Every row gives one point. Before rounding, the points of a table are all equally far from one centre. They may lie mostly on one side of it. Where is the centre, to within rounding?
In the rows, 128 means zero.

Points (9 x 2):
[[158 110]
 [101 109]
 [147 102]
 [126 174]
 [101 163]
 [167 129]
 [153 166]
 [137 173]
 [167 143]]
Centre: [129 135]

Points, 11 rows:
[[128 153 106 168 133  93]
 [103 124  84  97 180  88]
 [115 137 167 124 140  98]
 [116  86 158  89 123 126]
 [158 119 156 139 153  91]
 [122 119  48 136 151  98]
 [148 132 156 101 132  94]
 [139 115 172 129 128 107]
 [153 104 112 159 143 177]
 [144 166 120 138 167 148]
 [122  97 131 149 190  87]]
Centre: [125 111 110 125 144 125]

Points, 14 rows:
[[148 133 165 110 126 183 151  87 102 143 168]
 [123 102 139 123 165 174 113 103 125 195 139]
 [130 150 152 118 128 143 126 127  66 183 160]
 [150  93 135 115 136 172 160 140  87 144 157]
 [128 116 151 144 125 185 160  94 112 164 110]
 [141 115 187 130 152 170 143 151 122 140 190]
 [136 129 126 158 112 187 130 110 115 176 132]
 [150 118 177 100 139 171 123 135  99 168 176]
 [111 108 160 110 105 172 135 132  85 155 174]
 [121 120 149 112 170 182  99 146 137 158 164]
 [107 111 153 142 134 177 102 158 131 109 140]
 [122 106 138  94 163 166 131 111 107 104 174]
 [124 143 167  93 148 165 128 138  77 130 160]
 [120 125 141 111  92 165 122 145  86 156 141]]
Centre: [125 123 150 134 140 136 131 119 122 144 147]

Points:
[[154 121  97 173  89 127 162 117 109 127  79 142 113 160 144 150  90 122]
 [118 112 105 125 144 117 123  88 127 114 162 143  92 102 159 152 121 131]
 [188 152 118 124 101 107 110 105 100 112 158 132 158 128 115 130 103 101]
 [164 132 111  84 105 160 135 105 100 132 152 101 102 137 137 120  60 143]
 [132 120 100 120 152 128 136  50 117 100 116 101 110 143 125 191 107  96]
 [142 156 127 119 136 112 122 102  42  97 114 156 146 157 148 147  98 126]
 [151 139 126 131 167 121  96  86 131 124 137 117 115 117 142 153 103  60]
 [130 152 128 123 108 133 138  89 163 162 116  88 100 158 128 138  90  97]
 [155 117 123 112 118  85 112 121  54 142  96 164 141 128 151 191  78 131]
 [138 164 100 135 122 115 116 132 103 128 122 149  89 182 145 167  58 128]
 [137 126  93 111 144 127 113  92 127 104 168 138 121 151 105 187  83 111]
 [139 140 132 142 116 133 176 109 156  99 122 118  94 169 174 166  90 132]
 [146 124 149 124  91 118 111  81 120 122 130 121 110 129 152 149  27 125]
 [162 172 139 167 105  85 116 113 105 123 113 135 121 137 112 156  76 107]
 [142  83 122 130  81  95 124 123  98 144 119 117  85 165  87 159  83 127]
 [152 143 107  68 139 110 119 144 139 157 153 131  93 151 157 134  73 108]
 [140 136 108 138 112 123 168 125 166 123  84 121  97 124 146 199  78 111]
 [162 171 127 137 124 139 121 104 112 114 120 147 101 168 112 185  71 114]
 [190 139 126 135 118 122 140 141  92  75 130 130 119 152 157 195  77 157]
 [ 85 100 115  85 121 141 139 136 111 115 150  99 115 143 113 183  89 160]
 [161 143  78  88 134 127 104 118 147 134 135 110  96 159 113 152  58  94]
 [131 123 102 131 139 150 152 104  98 125 114 132  86  96 164 191  80 114]]
Centre: [144 118 126 107 124 115 121 126 115 115 105 109 126 139 142 154 102 122]

Points (29 x 24):
[[100 105 118 117 125 161 108  74  89 138 138 162 153 101 155 168 154  68
  109 146 121  94 155 168]
 [119  90 130  96 104 146 121 111  69 125 141 169 172 153 152 105 154 128
  142 146 105 137 165 168]
 [103  89 120 158 113 143 115 111 131 153 146 152 119 133 172  88  77 132
  124 111 118 166 148 103]
 [116 103 131 149 116 161 113 142 101 176 128 148 145  92 144  62 128 108
  134 131  94 132 155 126]
 [ 66 154  99 140 127 158 129 109 123 130 137 167 157 112 148 150 147  96
  108 115 120 167 121 132]
 [117  87 163 166 115 102 117 130  96 113 117 170 161 100 118  83 152  89
  101 116 111 123 179 139]
 [123 110 160 116 153 131  68  96 136 104 152 162 106 103 150  87 123  96
  125 145 148 129 145 134]
 [ 96 149 157 143 151 129 100 113  69 109 119 160 156 112 141 103 132  88
  126  92 123 146 182 118]
 [ 80  90 170 139 121 163  84 126 108 162 128 142 193 121 147  92 123  97
  113  86 112 147 150 123]
 [ 81 133 178 138  94 178 111 122 109 120 150 133 176 113 126 118 130 115
  110 101 136 134 158 146]
 [119  53 149  88 104 166 113 140 139 118 160 145 112 105 144  75 100  67
  101 140 110 162 133 156]
 [ 83 123 106 148 133 138  75  97  94 159 134 187 136 101 103 120  78  75
  128 106 154 133 139 103]
 [ 90 109 171 126 108 158  85  99 111  80 148 163 148 114 161 120 142 118
  123 107  97 146 144 125]
 [ 80 141 109 132 111 179 108 103 110 115 142 140 147 108 155 108 152  79
   93 119 143 137 104 121]
 [118  93 157 159 131 131  87 114 118 133 105 145 163  72 139 114 131 106
  120  86 102 176 152 129]
 [ 88 116 170 116 123 110 140 109 116 171 120 180 126 104 127 123 109  42
   83 111 115 161 165 138]
 [122 125 139 110 130 112 111  95  74 119 130 150 196  91 135  89 147  89
  123 118 127 186 147 118]
 [ 75 117 165 139  99 128  80 137  76 129 133 131 122 103 126  87 130  97
  111  83 136 128 159 160]
 [120 117 139 116  94 139  99 120 116 141 133 171 140 122 147 138 164  96
   87 114 101 143 200 158]
 [ 55 124  87  98 129 146  93  98 101 134 106 143 167  71 133 109 124  86
   99  96 110 153 178 158]
 [120 141 108 143 103 172 129 151  97 119 164 154 156 125 157 141 132 111
   57 119 120 124 160 129]
 [145 112 104 123 128 129  86 118 104 185 165 168 159 106 141 100 119 144
  121 129  93 139 185 143]
 [127 104 133 124 114 132 100  90 150  99 128 146 134 130 155 114 121  55
  150 121 136 182 127 157]
 [106  99 131 125 115 160  96 114 159 122 170 163 137  86 143 108 110  83
   89 101 100 185 130  94]
 [102  93 139 142 129 145 151 120 155 135 134 208 172 132 154 139  97  58
   98 128 126 132 160 124]
 [104  89  91 128 126 146  89 119 119 113 121 167 154  78 159 114 158  99
   91  94 111 158 186 124]
 [119  86 149 139 130 131 143 124 107 158 159 142 178 136 167 127 170  63
  116 126 107 142 114 116]
 [100 114 141  86  90 147 103 131 123 137 171 197 179 138 142  98 112  89
  118 109 105 114 179 168]
 [ 91  82 166 144 130 194 111 118  90 147 152 125 121 130 148  95 136  97
  117 109 149 161 123 161]]
Centre: [108  91 119 118 139 131 119 112 101 126 152 144 147 120 121 119 102  92
 102 117 114 135 142 147]

Points, 30 rows:
[[110 106 142  94 108 118  94 147 124 160  85 112 144 132 113  69 141 137
  151 147 167 143 177 184]
 [115 131 152 114  73 109  98 159 114 164  80  97 120 131 129  87 142 164
  160 143 192 155 157 125]
 [123 134 128 106 129 122  88 128 115 150  78 114 145 135 120  71 135 147
  123 118 181 166 204 138]
 [134 115 148 103 141  99  92 161 120 169  92 126 162 136  79  93 121 149
  169 149 137 192 173 146]
 [ 83 138 114 107 119 104  99 159 150 157  90 117 166 143 115  87 140 121
  152 146 169 139 166 167]
 [ 95 130 155 127 124 135  95 147 124 152  69 111 150 140 117 122 151 119
  165 124 183 133 164 151]
 [117 124 153 102 137 107 108 146 136 164  82 130 160 126 112 135 163 130
  129 143 151 121 125 153]
 [ 84  90 127 113 108 160  93 144 142 120  71 111 144 120 116 101 136 152
  121 132 166 145 179 153]
 [102 130 124  90 119 111  96 132  94 147 130 114 174 156 107 115 148 153
  156 153 168 123 140 179]
 [135 122 123  92 112 128 113 145 150 139  95  80 182 145 117  84 118 143
  147 175 164 141 158 165]
 [129  94 140 113 132 103 104 129 136 152 101  96 164 152  95 106 156 134
  159 148 165 157 128 189]
 [ 82 121 114 111 140 134 138 143  95 135  90 106 170 141 116  77 107 154
  138 156 197 170 170 169]
 [122  75 127 126 117 111 124 132 130 136  94 119 150 123 142  97 177 160
  141 146 157 131 159 141]
 [138 116 118  91  90 119  90 153 126 163  98  94 176 130 120  79 135 151
  157 151 187 156 164 156]
 [125 111 139 121 169 143 114 135 110 156  93 100 159 139  91  80 149 166
  180 138 182 162 140 164]
 [109 138 160 127 131 100 105 134 130 175  98 101 155 137  93  95 155 126
  146 178 150 152 131 124]
 [133 148 117 142  65 115 120 123 118 164  73  91 194 145 113  95 138 152
  166 155 144 145 146 143]
 [121 161 140 112 134 145 110 105 124 150 135  97 165 123 121  76 126 150
  139 171 161 152 186 162]
 [102  94 138 101 133 103 118 135 110 151 125  88 153 133  93 134 105 139
  147 153 171 112 150 183]
 [ 99 126 145 118 141 100 131 134 103 146  89 123 181 146 112 100 135 175
  172 174 169 161 137 168]
 [134 150 139 104  90 119  90 124 106 118  78 100 178 166  88  97 135 155
  181 142 143 150 131 184]
 [131 129 142 141 117 128 146 161 118 183  65 111 106 164 114 101 128 126
  135 183 146 167 160 161]
 [126 131 134 120  94 114 123 155 145 134  81 139 175 144 110  96 164 134
  170 160 175 164 173 160]
 [112 133 166 100 123 143 130 146 129 141  98 121 185 147 110 101 151 160
  149 152 130 150 154 175]
 [151  94 144 134 130 127  86 144 124 159  96 109 152 167 127  98 137 161
  145 154 173 150 149 171]
 [138 107  99 115 117  90  83 140 152 145  62 121 161 122  99  85 141 147
  136 153 177 150 169 166]
 [126 120 123 139 110 120  62 154 101 121  61 117 173 148 120 111 167 166
  134 137 153 164 150 160]
 [144 128  99 103 118 127 136 165 111 156 104  99 145 168  92  68 141 122
  154 173 167 181 176 160]
 [104 110 128 102 122  95 129 158 127 143 111 144 161 145 124  68 118 152
  170 125 176 161 178 136]
 [105 119 152 131 135  88 124 138  97 135  92 112 189 155 104 114 156 146
  139 152 155 150 163 144]]
Centre: [130 141 108 133 113 124 124 141 110 128 105 114 124 112 100 111 116 148
 144 133 145 160 138 150]

Points (29 x 24):
[[148 104 100 153  90 114  95 123 181 116 149 100 126 113 161 121  86 109
  125 142 134 100 138  87]
 [113  96  85 148 111 139 152 117 148 111  96 101 123 134 157 105  82  77
  154 181 129 109 157 110]
 [ 87 100 108 178 102 134 151 127 138 111 113 147 110 140 161 135  70 161
  115 160 141  93 155 116]
 [106  83 114 151 128 102 138 112 162 101 129  99  99 100 160 139 107 155
  124 143 165  85 203 114]
 [129 114 106 190 112 128 125  93 161 105 108 121 115 110 161 131  91  71
  136 179 124 145 151 118]
 [118  55 126 152 138 132 121 142 164 112 136 103 103 126 216 118 146  80
  125 149 149 117 147  85]
 [151 107  82 168 127 124 122 115 145 106 111  90 114 152 185  87  82 107
  143 149 157 115 153 122]
 [154  99 120 169 113 135 136  96 161  86 103 100  93  93 162  92  68 136
  119 136 119 107 171  70]
 [120 115  83 153 114 116 125 118 150  82 122 138 101 118 151 128 144  89
  101 146 152 104 126  99]
 [123  75 129 171 128 102 126 127 163  91 144 115 123 140 183 118  74  97
  124 157 133  99 106 114]
 [ 99  88 100 170 124 126 130 106 162  98 151 139 118 140 169  89  95 105
  129 147 172 103 133  90]
 [133 107  89 173 108 142  95 127 150  71 110  85 100 120 166  89 111  96
  134 161 152 117 116 115]
 [133 110 118 176 113 121 147 114 145 131 146 102  88 137 204 111  89 121
  134 110 155  84 129 126]
 [175  94 124 162  96 118 128 134 182 102 117 129 127 138 137 103 115  83
  103 144 128 101 139 126]
 [103 108 122 175 109 140 161 140 173 127 110 125 141 106 164  90 111  89
  104 156 133  85 144  98]
 [123  71  82 146 118 112 120  71 156  93 136  99 111 126 156  99  94 108
  133 145 156 108 165 113]
 [101  61  90 150 111 150 146 137 156 121  98 137 105 114 157 139  93  98
  134 177 155 104 107 100]
 [114  71 121 179 101 147 116 112 184 115 135 120  84 117 150 108  60 132
   99 178 137 103 124 114]
 [ 82  76  84 146 108 155 132  97 149  91 111 110 135 138 214 122  95 122
  132 172 137 114 150 120]
 [135  89  93 157  92 145  97 120 166  64 134 109  99 142 137 107  92 129
  110 141 134  98 107 127]
 [143  71  88 162 106 127 165 102 142  68 113 136 118 143 184 110 124 148
  117 145 151  93 122 136]
 [130  91 119 177 111 125 125 132 172  90 133  94 112 155 182 116  90 124
  109 165 171  98 123 110]
 [137  82 103 168  86 140 132 124 134 103 109  92 117 126 197  90 108  82
  117 165 136  93 138 123]
 [ 90  98 103 197 106 120 144 110 134 141 121 110  97 115 140 120 106 129
   94 159 147 128 130 151]
 [122  89 100 176  93 117 143 133 136  93 135 141 127 119 170 108  98 104
  125 120 142 101 119  78]
 [124 101 120 164 125 140 103 129 149 112 111  90  90 150 184 126  69 115
  136 120 145  92 169  90]
 [110  88  93 155  88 136 140 104 151  88 123 123  81 131 178 138 100 132
  112 117 139  77 156  96]
 [126 110  79 182 128 132 134 106 152 101 139 157  97 116 131 134  92 124
  128 137 139  86 172 114]
 [138 112 141 140  96 159 117 101 184 133 131 140  99 131 196 138  83 122
  129 137 154  78 112 112]]
Centre: [129  95 133 135 128 152 134 128 151 109 127 123 105 108 164 113 117 137
 136 145 126 134 145 129]

Points (27 x 24):
[[ 85 153 128 104 130 161 108  80 117 182 133 142  82 129 115 107  72 138
  114 156 171 128 124 104]
 [ 93 163 115  49 130 144 123 130 123 189 129 145  75 134 115 106 111 167
  127  89 143 134  65 105]
 [ 97 132 115 110 148 195 102 106 131 169 129 122  97 126 143 112 145 135
  166 131 140 128 142  81]
 [ 84  92 127  71 196 171 127 112 135 144 182 124  63 131 138 117 108 157
  115 104 122 104 100 101]
 [ 88 140 112 108 138 130  92  87 144 147 154 124  96 128 150 130 101 154
  157 158 156 103  56 110]
 [129 175 114  99 120 190 128 103 114 126 157 154 110 121 128 100 107 145
  126 169 132 135 137  99]
 [ 92 181 109 123 138 161 115 100 115 180 173 139  93 151 124 120  92 189
  119 141 159  94 122 120]
 [ 75 132 144  55 152 162 124 102 147 124 159 147  92 143 136  83 114 174
  136 121 137 139 142 119]
 [ 76 183 116 108 149 168 103 123 128 186 156 141  70 107 117 104  76 126
  176 105 106  98 111 107]
 [ 72 132 110 108 137 169 107 142 143 148 134 144 136  95 131 106 110 168
  102 136 178 106 133 108]
 [ 75 151  90  85 138 167 113 121  87 160 160 151 117 147 117  80 107 146
  159 123 142  74 119 119]
 [ 83 202 133 115 147 136 103 138  84 164 140  99  87 135 135 109 101 164
  130 110 162 114 103 134]
 [ 58 153 121  99 113 154 140  97 129 105 134 127  93 134 162 104 115 140
  127 129 146 125  94 141]
 [113 134 131 104 188 178 122 112 111 150 142 137  91 127 129 103  99 132
  139 147  94  90  69 122]
 [ 99 153 113 119 143 138 120  74 117 197 139 110 106 120 124  87 101 139
  145  97 157 130 119 105]
 [ 86 147 124 112 167 153 138  87 110 175 165 136  99 124 135  76  79 137
  158 114 147 152 122 111]
 [107 141 114 129 107 133  88 129  99 170 131 125  61 135 138  88 103 146
  156 176 167 138 116  85]
 [ 79 150  97  74 141 158  97  90 146 163 170 111 100 138 118 118 130 148
  129 121 132 119 112 154]
 [120 141 112  81 141 124 107 115 132 165 139  86 101 129 117 114 115 148
  142 164 151 128  76  71]
 [ 77 196 135 119 135 158 151 118 121 160 140 123 100 109 136 125 122 172
  136 114 112 107 164 120]
 [ 87 164  96 103 102 118 129  97 120 166 150 146  85 123 158  93 110 146
  173 138 172 140 127 103]
 [ 84 160 135  84 144 191  85 130 130 148 141 134  87 116 139 120 114 144
  129 150 109 137  78 143]
 [ 92 129  91 119 135 145 102 120 137 153 157 160 109 158 149 122 117 128
  127 172 170  85 105 131]
 [107 153 116 107 112 143 142  87 126 175 177 109  93 161 140 123 102 149
  141 149 126 123 134 144]
 [102 144 128 103 166 147 136  82 125 205 140 156  85 130 127  78 130 174
  120 128 152 106 101  96]
 [108 173 110 138 148 161 109  91  80 177 198 147 100 117 149 125 120 139
  117 133 168 107 132 130]
 [ 74 156 114 131 165 149 131 108 147 157 136 103 107 143 154 112  92 161
  151 120 139 109 104  95]]
Centre: [105 133 142 113 125 131 117 134 115 141 167 149  81 117 114 122 122 140
 131 113 135 112 111  99]

Points, 27 rows:
[[133 119 150 168 138 134 105 136 167 116  85  95 124 131 218 114 145 101
  138 166 142 130 132  90]
 [125 134 103 170 124 105 114 158 145 134  99 132 115 125 197  92 139 117
  115 138 142 132 136  97]
 [127 131 174 167  95  99 115  98 167 124  80 139 110 130 155 119 155 120
   82 152 184 120 160 108]
 [135 118 141 161  90 126 127 134 140 120 102 110 144 102 163  91 131 110
   84 161 131 105 127  83]
 [132 152 152 149 104 158 117 150 150 119 118 116 151 110 154 122 155 124
   82 187 174 114 134  72]
 [118 127 154 159 104 121 133 148 167 103  85  92 125 134 188 108 140 118
  107 167 167 110 113 105]
 [129 151 120 171  98 124 110 131 162 117  91 139 164 149 183  71 134 123
   97 117 138 160 122  91]
 [121 124 141 156 108 101  72 136 151 119 117 126 138 106 188 108 129 104
   95 184 162 149  93  88]
 [159 120 125 166 103 148 113 136 137 105  82 147 155 131 179  97 129  98
  120 161 166 127  90  94]
 [143 140 155 173  94 116 111 107 154 105 100 125 116 156 163 118 151 106
   91 191 119 121 104  78]
 [146 122 130 168 115 112 107 150 145  92  83 129 127 126 175  92 131 104
   83 151 123 133  94 103]
 [152 134 136 169 112 115 106 141 190  89 106 138  93 149 188  89 149 102
   99 142 128 128 126 107]
 [141 125 137 162 108 118 125 142 163  83  91 103 118  88 156  95 149 146
   90 158 156 151  99 110]
 [137 115 122 144 112 150 117 114 159 122  78 115 140 128 190  99 159 114
   86 169 133 139 111  55]
 [139  92 119 170 113 142 102 118 130 105  79 137 109 135 162 104 166 113
   85 139 151 117 115  94]
 [113 112 122 162 116 114  93 117 187 110  90 136 153 121 186  93 168 120
   88 170 123 161 118  93]
 [131 126 154 166 126 121 117 127 155 120 107 142 145 164 175  92 137  95
  118 176 156 105  73  97]
 [150 131 148 178 124 159 125 144 187 112 125 122  92 105 166 100 179  87
  115 172 139 154 123  93]
 [115 134 160 152  98 147 108  95 186 144  81 110 116 126 163  97 162 137
  129 175 133 116 137  95]
 [140 116 141 167 125 150 115 122 166 152  58 142 127 136 141 106 166 112
  114 175 165 133  97  94]
 [143 117 127 138  86 126 116 147 171  94 107 138 123 111 165 103 162 131
   96 174 133 171 137  58]
 [143 130 159 152  90 102 123 139 164 114  88 117 162 160 170  87 160 115
  124 182 127 151 103  81]
 [119 136 141 164 125 127 106 139 148 138 122 119 116 117 199 108 170 135
  102 201 150 167 106  80]
 [115 175 168 151  94 125 110 127 130 133 100 137 115 151 204 115 130 144
  126 168 142 132 125  87]
 [105 115 122 120  94 117  89 139 176  99 127 126 128 117 191 106 160 107
   95 165 152 139 135 131]
 [123 145 159 167 108 132 131 135 165 116  76 131 119 116 212  95 159 123
   94 173 129 152 102 100]
 [142 144 139 187 100 106 111 132 132 116  72 123 100 120 166 125 142 129
   93 143 153 157  85  88]]
Centre: [140 137 157 140 126 126 115 114 155 119 120 136 136 125 159 123 157 117
 119 135 149 149 121 100]

Points, 27 rows:
[[172 147 107  95 114 135 124 169  95 137 135 114 136  95  75 162 179 115
  120 155 130  99 128 137]
 [140 139 107 112  65 115 130 169  91 164 146 129 117  81 110 164 181 108
  123 190 117 101 138 125]
 [140 114 121 120 116 129 127 162  95 160 150 134 138  95 108 187 187 113
  112 183  88  94 129 120]
 [131 115 142  88 121 117 115 154 112 162 160 128 136  96 108 148 170 102
  158 176  97  99 136 143]
 [153 150 117 117 105 117 115 186 110 166 146 144 152 128 106 139 170 108
  106 179  98 141 117 109]
 [156 153 119  94 107 159 150 154 103 136 131 132 143 104 123 172 176  77
  101 165 126 106 142 115]
 [127 125 124  93  98 137 116 149 101 192 154 118 122 119 109 153 176 127
  137 201 115 110 129 144]
 [157 117 126 116 100 121 111 163  92 154 150 130 138  94  94 134 173  56
   92 173 120 123 126 135]
 [169 126 136 106 100  96 133 156 118 154 177 133 124  98 103 131 170  93
   91 154  98 124 156 123]
 [140 128  99  86 103 124 134 189 102 157 141 110 131 106 116 142 205 101
  141 189 142 130 111 109]
 [132 129 110  94  98 138 159 156 104 154 166 148 137  88  99 148 190 115
   71 149 125 105 143 130]
 [131 131 130 103  78 118 124 181 119 189 131 135 113  92 110 132 164  83
  130 150 102 120 130  91]
 [155 114 108 121 116 125 165 169 111 173 139 121 117  73 111 145 175  75
  127 180 114  93 128 113]
 [139 139 130  92 111 121 176 143 126 157 161 127 144  74  97 167 185  95
  112 140 118  90 120 118]
 [148 125 138 116 115 156 128 165 108 174 136 110 135 109 125 176 210  86
  113 151 117 106 137 136]
 [160 108 114 120 114 136 129 173 112 160 159 116 114  73 118 176 181  99
  139 173 114 151 137 114]
 [118 116 114  84 110 133 134 191  71 172 155  90 129 106 120 127 139  99
  123 149 130 110 118 126]
 [151 117  97 125  91 131 103 164 105 159 168 127 135  99 136 163 148 109
  102 198 149 124 154 120]
 [107 121  98 120  88 103 135 182 119 121 142 112 160  90 135 158 178  83
  101 169 116  89 105 117]
 [171 117 124 100 113 119 112 173 127 167 162 120 148  96  95 172 178  88
   99 169 137 119 142 116]
 [120 130 114  98 107 142 100 150 110 165 129 124 163  51 126 149 192 100
  122 163 117  91 130 110]
 [142 132 108  89 113  99 119 172 115 164 150 128 127  74  93 159 182 118
  106 167 136  67 140 118]
 [121 117  97 140 110 116 110 139 126 157 143 123 111  99 126 162 149  63
  121 207 116 162 134 128]
 [140 130 117 121  98 144 122 159  92 148 161 161  97 114 108 161 188 127
  136 166 135 121 143 105]
 [155 127 137 105 131 145 137 181 122 184 144 114  92 110 110 149 152 107
  122 184 130 106 127 137]
 [137  91 137  91 105 132 107 176 100 154 129 118 107  68 110 124 178 102
   95 184 152 143 125 118]
 [149 136 113 107 118 157 153 167 123 182 165 122 120  76 130 153 178  78
  117 163 133 115 134 123]]
Centre: [119 128 119 122 118 110 132 137 115 150 127 111 128 103 120 141 163 115
 111 152 136 127 130 120]
